Each row is a point. Each copy is the shape, with its points in the same order, turned, moved and blurred by noise. Some copies are also mirrored. Which?

Shape (5 x 2):
[[ 14 -85]
 [ 27  12]
 [ -7  49]
 [-20  17]
 [ 20 -32]]
Copy 1 (5 x 2):
[[-26 -88]
 [ 33 -13]
 [ 21  37]
 [ -3  19]
 [  3 -43]]
Copy 1 is: only turned
Copy 2 (5 x 2):
[[ 86  73]
 [ 18 -11]
 [-35  -6]
 [-19  21]
 [ 47  26]]
Copy 2 is: mirrored
Copy 3 (5 x 2):
[[ 48  58]
 [ -8 -31]
 [-41 -36]
 [-39  -5]
 [ 12  16]]
Copy 3 is: mirrored
Copy 4 (5 x 2):
[[-78 -51]
 [  7 -22]
 [ 17  29]
 [ -5  22]
 [-34 -34]]
Copy 4 is: only turned

Shape (6 x 3):
[[-23 -70  14]
 [ -1 -31   6]
 [  8  -8  35]
 [ 51  14 -36]
 [-25  38  17]
 [-77 -11  60]]
Copy 1 (6 x 3):
[[-71 -19  17]
 [-36   4  25]
 [ -1 -32  12]
 [ 24  40  75]
 [ 26  10 -17]
 [-24 -32 -67]]
Copy 1 is: mirrored
Copy 2 (6 x 3):
[[-56 -65 -18]
 [-21 -25 -25]
 [ 21 -44 -24]
 [ 12  26 -58]
 [ 29   1  29]
 [ -8 -70  63]]
Copy 2 is: only turned

Shape (10 x 4):
[[ 95 -35  11   9]
 [-17 -43  -4 -40]
 [-26  33 -84 -12]
 [-21  43 -34  21]
 [ -9  37 -22 -44]
 [  5 -36 -43  -3]
 [ 26 -24  25  24]
 [  9  27 -43 -25]
 [-22 -65 -33   2]
 [  0  18 -68  55]]
Copy 1 (10 x 4):
[[ 78  42  34 -16]
 [ 11 -56  33  17]
 [-15 -60 -69 -22]
 [-32  -5 -50  -7]
 [-27 -42  -8 -44]
 [ 35 -35 -15  14]
 [ 16  31  23  19]
 [ -1 -32 -24 -37]
 [ 30 -44  -2  53]
 [ 10   3 -81  11]]
Copy 1 is: only turned
Copy 2 (10 x 4):
[[ 32 -13 -94  64]
 [ 11 -44  23  32]
 [-49 -31 -11 -53]
 [-31  18 -12 -40]
 [ 17 -20  -7 -44]
 [-30 -34 -19  25]
 [ 11  25 -25  50]
 [ -7 -26 -26 -37]
 [-40 -38  16  46]
 [-72  13 -42  -5]]
Copy 2 is: only turned
Copy 3 (10 x 4):
[[ 32  -1 -83  64]
 [-48 -36 -14  26]
 [-46  30  -8 -73]
 [  2  33  18 -39]
 [ -9 -33 -16 -53]
 [-43  16 -24  19]
 [ 22  -1 -14  52]
 [-15  -3 -28 -39]
 [-57   4   1  38]
 [ -8  72   0 -11]]
Copy 3 is: only turned
Copy 4 (10 x 4):
[[  8 -68 -80   5]
 [-50 -47  28  -1]
 [-87  47 -16  22]
 [-19  53 -24  31]
 [-42  29  -9 -30]
 [-48 -24 -25  31]
 [ 18 -41 -22  23]
 [-67  15 -36  10]
 [-50 -44  12  54]
 [-42  34 -64  75]]
Copy 4 is: only turned

Shape (14 x 8):
[[  2 -13  -2  29  35  -8   2  39]
 [-31  13 -17  50  20  -7  21  48]
 [  1 -27  20   3 -41  -1 -37 -48]
 [-16  22 -20  27  49 -58  32 -16]
 [ 15 -38 -63   0 -58  57  -2  43]
 [-28 -24 -28  78  -7 -24  11  -2]
 [-51 -29  -6   5  11   2  -1   9]
 [ -2  10  32  28  -2  45   9   4]
 [ 65  28  56  -6  19  14   1  24]
 [  2  -8  29 -24 -18 -46  23  61]
 [-49  18 -90  -7  30  21 -41  45]
 [ 18  -4 -51  -2 -14 -31 -61  27]
 [-33 -14  88 -12 -14 -19 -21  24]
 [-59   3 -12 -32 -46 -14  -7  31]]
Copy 1 (14 x 8):
[[-38 -16  -5 -17  12 -25   0  42]
 [-64   3 -27   3 -11 -14  -8  54]
 [ 14 -35  25 -13 -36   4 -32 -49]
 [-22  73   4  -9   7 -23  -8  28]
 [-18 -76 -86 -55 -28  29 -29   3]
 [-58  12  -2 -27 -40 -21 -58  25]
 [-58  -8 -22   2   8 -15 -19 -20]
 [ -6 -42 -23  27 -36 -35  -2  14]
 [ 38 -46  10   4  -9 -31  58  40]
 [-50 -15   0 -39 -12   1  72   5]
 [-49 -12 -65  12  54  60 -44  30]
 [-15 -28  10 -44  18  63 -21  24]
 [-47 -44  41  24 -18 -20  49 -36]
 [-62 -13 -30  -1 -16  49  21 -35]]
Copy 1 is: only turned
Copy 2 (14 x 8):
[[ -20    5  -11   57  -22   12  -22    9]
 [ -36    1  -11   49  -53   42  -20   25]
 [   1    5   63  -43  -13  -30   -5    5]
 [  13   -3  -57   11  -28   15    6   52]
 [ -94    1   35    4  -51    2  -42  -73]
 [ -41  -24   -1   10  -69   -4  -23   58]
 [ -25  -20   28   32  -33   15   27    8]
 [  -1  -22   41   20   -1   39  -46   -6]
 [  36   37    3   46   24   14  -68  -38]
 [  25   57    7   40  -68   23    0  -31]
 [-121   22   -9   37  -13   42   44    2]
 [ -66   67   -6    3  -23  -30    2  -11]
 [  37   40   72   48  -27    2    6   10]
 [ -32   30   44    1  -67   42   41  -20]]
Copy 2 is: mirrored
